Every row gives one point. The points of each table are mixes of a few directions, plus a little noise. How many directions does each table use, and how many do they share? Where both have some left over, give the other angles between the two spaces (their principal angles), to ten degrees, smallest first.
In the rows, zero is written as 128.

First:
[[201 121  79]
 [ 66 132 171]
 [ 65 129 167]
 [180 125  95]]
Second:
[[119  98  69]
 [ 77 152 203]
 [215 149 117]
 [102 119 120]]
Directions: first 1, second 2, shared 1

First (10 x 8):
[[ 90  95 130  76  95 155 138 117]
 [ 98 101 129  86 102 150 136 118]
 [215 203 123 249 203  66 104 156]
 [ 83  89 130  67  90 160 140 113]
 [ 73  79 131  52  79 167 143 110]
 [138 136 127 141 137 122 125 131]
 [132 132 128 134 131 124 127 128]
 [126 128 128 125 126 129 129 126]
 [200 192 124 228 190  76 108 151]
 [125 124 128 122 124 131 128 126]]
Second:
[[104  90  68 177 166 116 151  93]
 [194 207 180 157  94 144  80 153]
 [122 125  96 139 191  98 117  99]
 [155 187 225 143  84 115 140 148]
 [122  91  93  99 127 133 142 173]
 [117 107 114  65 131 137 119 153]
 [ 80  88 117 117 106 151 148  80]]
Directions: first 1, second 5, shared 1

First:
[[110  98 132 140 128 139 156 129  80  90 134 231]
 [135  73 128 135  50 167  68 249 156 157 119  60]
 [ 78 156 152 129 192 131 124  58 160 177 143 119]
 [123 117 144 119 108 147  62 179 187 205 140  14]
 [140 100 162  80 139 112 110 124  88 180 218 156]
 [100 153 131 138 163 130 138  83 145 135 117 130]
 [140 149 122 122 149 107 158  88 108 102 128 158]
 [163 119 116 118  99 117 132 156 108 105 130 128]
 [162 146 133  92 156  87 151  78  87 124 175 161]
 [120 165  86 182 135 130 194  92 123  21  33 188]
 [134 136 104 153  91 144 114 173 169 112  68  61]]
Second:
[[142 149 106 165 135 117 146 125 152 155 127 134]
 [197 175  91 202 176 122 195  95 198 184 144 138]
 [ 60 129 103 144  68  94  77 178  95 137  96 134]
 [129  52 163 102  65 131 125 125  65  64 123  49]
 [118 105 186  30 161 171 102 117 112  82 145 149]
 [ 93 114 106 158  65  97 104 160  92 129 104 103]
 [112 186 107 133 179 128 113 139 172 176 129 205]
 [176 109 168  89 171 167 162  85 141  99 157 115]]
Directions: first 4, second 3, shared 0; angles 50, 60, 70

First:
[[128 136 143 124 122  95 139 121 156 133 117  90 168 137 107 116 152 107
  113 124]
 [142 144 106  89 153 188 113 131 127 140 124 124  71  97 187 125 113 129
  131 103]
 [151 100 128 136 144 180 130 121 144 109 110 166 129 110 118  91  93 148
   82 117]
 [146 114 130 154 133 145 185 163 122 155 131 138 161 120  98 111  84 125
  113 101]
 [138 152 144 136  88 150  84  95 119 109  91 136  81 155 167  89 134 154
  149 127]
 [113  66 112 121 163 142  90 112 142  74 146 195 131 100 103 158 123 156
   92 177]
 [121 175 146 136  96  85 116 100 123 125 113  85 116 169 132 104 170 110
  139 120]
 [135 121 127 105 122 143 132 154 142 162 122 110 146 110 157 151 118 130
  165 129]
 [121 105  99  70 181 151 112 137 157 131 149 122 125  75 152 174 135 118
  117 141]
 [112 114 148 206  71  63 198 192  69 174 159 146 192 171  72 168  97 136
  203 144]
 [100 182 125 130 133  65 110  84 106  97 146  96  85 164 114 121 190  94
  105 126]]
Second (11 x 20):
[[148 125  94 129 207 184 176 131 120 112 150 158  97  89  96  86  86 107
   21  73]
 [135 126 116 120 159 150 136 122 133 118 132 135 114 111 122 113 119 120
   87 111]
 [136 128 122 193 128 129 214 181  64 161 162 162 136 140  80 119  67 124
  126  91]
 [127 128 128 121 128 127 118 123 134 125 125 125 126 128 133 130 134 129
  129 132]
 [105 129 160  63  69  86   7  75 196 108  78  72 145 147 198 167 217 148
  209 205]
 [121 130 140 140  96 105 125 136 120 140 124 122 141 145 132 143 134 135
  169 143]
 [134 125 116  94 165 154 105 102 158 103 121 124 109 103 139 113 140 122
   79 122]
 [113 131 154 141  63  82 107 137 119 148 116 110 156 163 143 161 149 144
  214 164]
 [126 129 133 130 115 118 123 130 127 132 125 124 133 135 131 134 134 131
  145 135]
 [128 127 127 112 135 133 112 116 142 118 123 122 123 121 137 127 139 127
  119 132]
 [135 129 118 163 142 139 183 155  93 143 150 152 127 128  97 116  88 121
  108  98]]
Directions: first 6, second 2, shared 2

First (10 x 32):
[[137 111 148 167 122  55  89 114 107 150  63 147 144 113  67  93 179 131
  121 145  63  64 147 135 120 137 121 147  85  92  53 109]
 [145 116 128 105 136 106 113 147 119 111 126 122 149  93 127 107 144 130
  125 142 134 194 107 110  99  99 178 135 100 128 123 159]
 [111 154 104 138 133 126 113 123 103  97  84 138 166 174 103 139 162 104
  123 131 117  45 160 131 150 140  95 130 141 103 103  80]
 [136 125 108  88 153 150 140 151 105  66 138 117 162 130 154 123 143  92
  132 122 173 209 112 108  99  93 179 126 131 132 162 162]
 [ 81 138 125 143  93 179 119 149 160 157 143 111  61 163 164 168  81 152
  147 127 164  59 153 118 167 172  80 114 169 140 176  89]
 [124  77 161 151 101  99 140 123 137 181 147 128  45 107 138 112 106 130
  149 131 144 137 155 108 101 166 145 142  95 114 142 159]
 [145 112 132 134 144  92 143 106  98 114 111 144 148 129 104 105 160  93
  125 124 115 133 144 129 103 127 145 142 102 103 102 144]
 [101  99 166 179 118 193 141 135 151 154 127 115  61 159 165 135  98 122
  160  80 128  92 117 159 142 147  84 107 186 153 179 126]
 [151 161 122 114 146 184 227  64 162 152 226 141 118 145 157 168  59 129
  111  88 135 166 108 176 157 135  82 108 177 171 162 143]
 [149 186  86  62 133  95  56 167 138  98 115 116 226  68 101 130 149 197
   86 190 106 181  76 106 142  65 170 128  97 144  78 110]]
Second (10 x 32):
[[ 46 112 131 155 120  94 124 218 249 124 148 139  93 162 170 147 164 143
  175 149  57 158 219 132 153 110 121 189 131 100 126 129]
 [111 138 114 129 127 157  92 139  96 177  77 150 142 113 102 124 142 154
  142 156  71 130  74 138 160 140  84 119 156 122 103 143]
 [130 118 120 110 100 103 125 130 145 148 149 159 150 121 109 116 165 155
   75 119  65 152 160 152 146  97 160 141  98 159 133 195]
 [127 114 129 151 114  82 112 103 173 105 141 151 142 136 147 122 168  88
   83 128 144 134 183 147  95  98 177 175 126 138 136 156]
 [141 134 125 132 156 138 151 103 107 111 129 101 132 123 126 138 115 131
  118 119 170 109 110 123 106 138 137 109 119 129 132  86]
 [100 113 162 119 140 106 210 211 236  52 241  62  37 178 201 152  59 119
  217  86 185 137 228  80 130 135 140 124  89  89 172  56]
 [151 145 130 113 114 179  80 114  39 175  69 145 131 110 100 110  98 115
  160 149 128 120  32 115 151 165  61  91 174 119 104 137]
 [164 135 125 111 127 142 129  88  72 136 118 129 153 111 102 118 123 131
   98 120 143 119  86 130 121 132 136  99 123 148 128 141]
 [165 133 130 122 120 137 110  82  74 132 113 135 144 118 117 113 116  99
  106 124 170 115  89 129 110 136 131 113 138 137 128 142]
 [141 136 113 135 162 147 140  95  89 125 104 108 153 114 111 141 136 149
  101 126 146 104  92 135 109 135 133 111 123 139 121  95]]
Directions: first 6, second 5, shared 0; angles 40, 50, 60, 70, 80

First (10 x 32):
[[106 112 141  99 124 140 103 141 131 121 148 137 104 155 118 148 142 143
  141 153 116  97 133 125 157 148 118 141 119 126 138 145]
 [ 89 129 100  38 152 175  91 162 123  92 168 102 112 136 117 171 120 179
  141 174 120  80 112 130 118 153 153 109 116 150 116 147]
 [170 146 129 184 124 100 167  94 122 153  86 127 161 111 139  82 108  94
  122  88 142 172 119 125 102 103 120 125 148 123 128  99]
 [138 137 126 170 112 121 164 120 136 130 102 135 150  94 139 126 128 122
  120 106 142 155 152 131 106 112 135 123 108 127 116 105]
 [139 132 117 156 102 124 131  96 147 115  90 148 133 124 110 137 136 149
  128 121 126 153 103 130 151  91 120 120 152 133 144 145]
 [160 141 117 183 110 110 163 108 141 131  87 144 155  87 137 117 131 115
  110  94 138 182 135 138 109  91 132 116 129 125 120 123]
 [151 124 144 196  98 104 166 120 144 142  97 160 144  93 145 120 149 102
  111  93 136 174 174 137 121 109 122 137 103 112 119 119]
 [125 122 151  72 142 146 115 132 107 142 140 121 123 179 130 112 110 129
  172 151 122  81 126 111 129 177 100 150 119 133 130 112]
 [ 95 133 142 176 138 106 133 121 122 144 150  93 116 135 123 115 117 110
  117 123 144 102 127 111 142 130 137 138 142 117 151  80]
 [108 105 110   7 181 153  46 185 109 107 211 113  82 163 124 154 139 136
  121 177  93  87 102 144 143 166 146 121 147 133 119 207]]
Second, 11 rows:
[[110 104 132 152 111  92  82 151 126 173 153 175 129 146 101 143 111 164
  178 150 160 101  95 190 168 135 143 153 163 126 122 157]
 [114 107 130 151 124 114 104 144 126 151 139 154 127 134 121 137 117 146
  158 143 148 113 107 161 150 133 140 147 151 128 125 143]
 [123 111 112 151 177 207 182 110 115  66  87  65 108  89 199 106 141  80
   72 119 111 159 153  48  82 129 140 132 106 139 141  90]
 [119 109 117 153 160 179 156 121 117  96 105  95 114 103 174 116 133 100
  100 128 125 145 137  84 105 131 142 137 122 135 136 106]
 [121 108 114 153 175 204 176 115 115  72  90  72 108  90 196 109 140  84
   82 122 118 156 148  58  86 130 144 136 111 139 141  95]
 [141 152 136  98 108 100 121 125 137 141 141 140 139 143 100 131 130 138
  133 120 119 124 132 141 134 123 111 112 122 121 122 134]
 [107  96 130 161 122 107  91 151 125 163 144 165 127 137 117 142 112 153
  170 148 158 106  99 176 161 135 147 157 160 129 126 150]
 [150 175 148  72  69  38  87 134 148 182 169 181 156 174  46 145 122 171
  166 124 126 105 120 194 163 120  97 101 129 114 113 159]
 [143 154 132  99 120 124 140 117 133 117 127 116 133 132 119 123 135 121
  111 116 111 137 145 115 115 121 112 105 109 127 128 121]
 [143 153 136  96 110 105 129 122 136 131 136 132 138 140 104 129 132 131
  124 118 114 129 137 131 128 122 110 108 115 123 125 129]
 [134 138 126 118 131 139 142 122 128 114 122 115 128 124 136 123 134 117
  112 122 118 136 138 110 116 126 123 119 115 128 129 119]]
Directions: first 6, second 2, shared 0; angles 60, 70

First, 8 rows:
[[137  76  90 133 156 160 153 182 160 145 151 193 137  94  76  86 112 176
   99 144 147  52 117 104 117 120 185 159 145 135 116 104]
 [130 152  96 131 138 122 164 163 148 138 104 178 123 103 106 118 111 156
   99 182 112 128 128 127 159 127 140 147 126 148 141  68]
 [118  83 140 119 135 154 138 142 149 128 149 150 165 114 123 123 131 150
  112 121 151  77 121 108 126 109 143 136 155 110  95 130]
 [137 167 101 163 139 111 118 116  84 137 123  93 103 149  98  94 111  80
   95 101 107 132 129 101 120 139 108 118 124 141 166 176]
 [175 186 114 118 118 129 175 142 166 132 102 179  89 125 160 146 169 127
  155 195  57 174 138  83 139 102 100 135 137 159 161  59]
 [103  33 182  91 111 147  66 107 141 111 171  97 147 126 158 161 132 169
  205  81 206 116 123 214  90 149 177 125 108  88  73 156]
 [137 201 156 127  98  88 103  71  91 113  99  62  91 169 181 168 150  68
  172 120  89 226 141 149 130 138  68  95 103 134 161 147]
 [ 86 131 149 141 129 112 106 100  84 118 125  69 165 146 121 128 106  97
   86  84 154 119 125 137 142 137 103 109 130 105 112 182]]
Second, 9 rows:
[[123  85 153  95 169 123 155 160 176  88 152 118 211 122  98 169 117 160
   92 102 203 106  98 133 134 123 155 103 121  87 109 123]
 [167 203 117 119  53 113 126 101 106 143 141 131  55 160 165 142 164  60
  158 171  21 211 153  79 137 135  72 137 127 190 163 117]
 [152 144 119 151 168 121 117 122 128 128  88 116  89 129 136 117 131 140
  177 114 138 145 128 165  95 129 141 112 105 117 166 131]
 [109  96 145 101 126 131 146 147 149 111 161 131 191 123 109 151 120 138
   82 123 160 103 114 111 150 125 135 126 139 114  95 125]
 [116 136 117 144 102 137 114 114 101 151 123 138 101 126 138 102 127 117
  130 141  96 121 143 122 133 129 117 148 140 146 121 132]
 [138 173  88 196 129 135  82  87  67 179  58 131   7 126 162  57 132 117
  205 137  68 141 161 168  91 132 120 148 122 154 171 141]
 [ 59  63 114 177 159 164  98 127  90 163  98 146 147  87 108  54  84 181
  102 107 179  19 133 176 126 123 168 161 155  97  77 150]
 [154 122 152  87 153 109 159 152 180  83 153 112 180 139 113 187 137 134
  117 114 168 155 103 118 129 126 135  93 109 107 138 116]
 [133 130 147  84  92 120 154 140 152 106 178 129 172 142 123 174 140 105
   90 142 118 151 119  81 157 129 108 123 135 140 112 116]]
Directions: first 5, second 3, shared 1; angles 50, 70

First, 11 rows:
[[117  86 120 123  81 125 191 159 115 149 179 107 137 142  88 144 166 132
  128  92 131 145 146 133 170 129 125 151 169 134 135  69]
 [ 73  62 106  96  80 170 164 116  49 114  84 214  94 188 146 112 170  78
   88 145 182 147 127 151 181 133 134 160 155 180 135 131]
 [185 131 133 143 127 122 132 164 136 126 109 146 128 124 133  96  76 130
  157 144 164 123  85 156 119 163 169 130 121 126  94 119]
 [173 179 191 133 142 188 161 145  94  94 107 140 127 137 117 103 121 138
  182 141 129  95  76 147 148 117 120 132 118 140 138  99]
 [116 136 135 118 128 126 130 117 117 106  94 151 143 138 150 118 137 123
  116 149 137 127 122 124 134 112 152 133 110 121 122 137]
 [112 173 134 139 180 134  72  91 169 147 175  60 113  89 109 172 133 150
  134  98  53 115 165  92  86 105  51  92 119 116 170 161]
 [172 162 171 135 140 186 147 145  97 107 111 145 108 137 118 102 110 130
  176 139 137 102  81 151 143 134 115 130 124 151 133 111]
 [ 83 104 101 118 123 113 111 101 126 134 121 139 125 133 143 141 150 116
   91 129 125 143 157 115 125 119 124 130 128 129 135 153]
 [ 65 119 105 111 127  72 106  87 154 124 120 118 164 124 159 151 165 129
   69 135 107 148 176  89 116  92 144 127 108  94 130 157]
 [135 106  78 138 143  96  58 118 160 154 115 140 103 108 154 123  77 112
  109 138 146 143 133 132  81 167 138 109 120 131 104 181]
 [173 149 132 154 133  77 138 167 192 154 191  48 168  87  93 144 104 170
  159  95  99 128 136 117 106 136 141 117 131  87 112  88]]
Second (10 x 32):
[[121 147 139 127 128  93 144 127 158 124 149  89 171 115 122 142 149 151
  122 119 100 130 148 106 126 101 141 129 118  92 126 108]
 [120 145 138 128 128  93 142 127 156 124 148  90 171 115 123 142 148 151
  122 119 101 129 149 105 127 101 140 129 119  92 129 109]
 [127 127 127 128 128 132 127 128 125 129 127 132 124 128 128 127 126 126
  129 129 131 128 126 130 129 130 126 128 129 132 127 129]
 [122 140 136 129 126 102 140 128 149 125 143  99 159 118 123 140 143 146
  124 122 109 129 144 112 127 109 138 129 120 100 127 115]
 [138 106 113 128 128 174 109 129  92 133 103 178  72 145 135 109 102  97
  134 141 162 126 103 158 130 163 110 127 142 177 128 153]
 [111 164 152 126 126  55 159 128 186 120 169  50 217 100 116 159 172 176
  116 111  74 131 169  82 127  73 153 129 107  54 127  87]
 [115 155 145 128 128  70 151 128 173 123 161  66 198 106 121 153 160 168
  119 115  85 130 160  93 127  86 148 129 112  71 126  97]
 [151  81  97 129 130 227  86 128  48 139  70 236   7 166 145  87  70  60
  144 151 203 124  72 191 129 203  94 127 156 229 130 182]
 [138 104 113 129 128 178 107 128  89 135  99 182  69 148 137 107  99  96
  136 141 164 127 101 158 130 163 112 126 141 177 130 154]
 [134 113 119 128 129 158 114 128 104 131 111 161  90 138 133 116 111 109
  134 135 151 127 112 148 128 150 117 127 137 157 129 144]]
Directions: first 5, second 1, shared 1
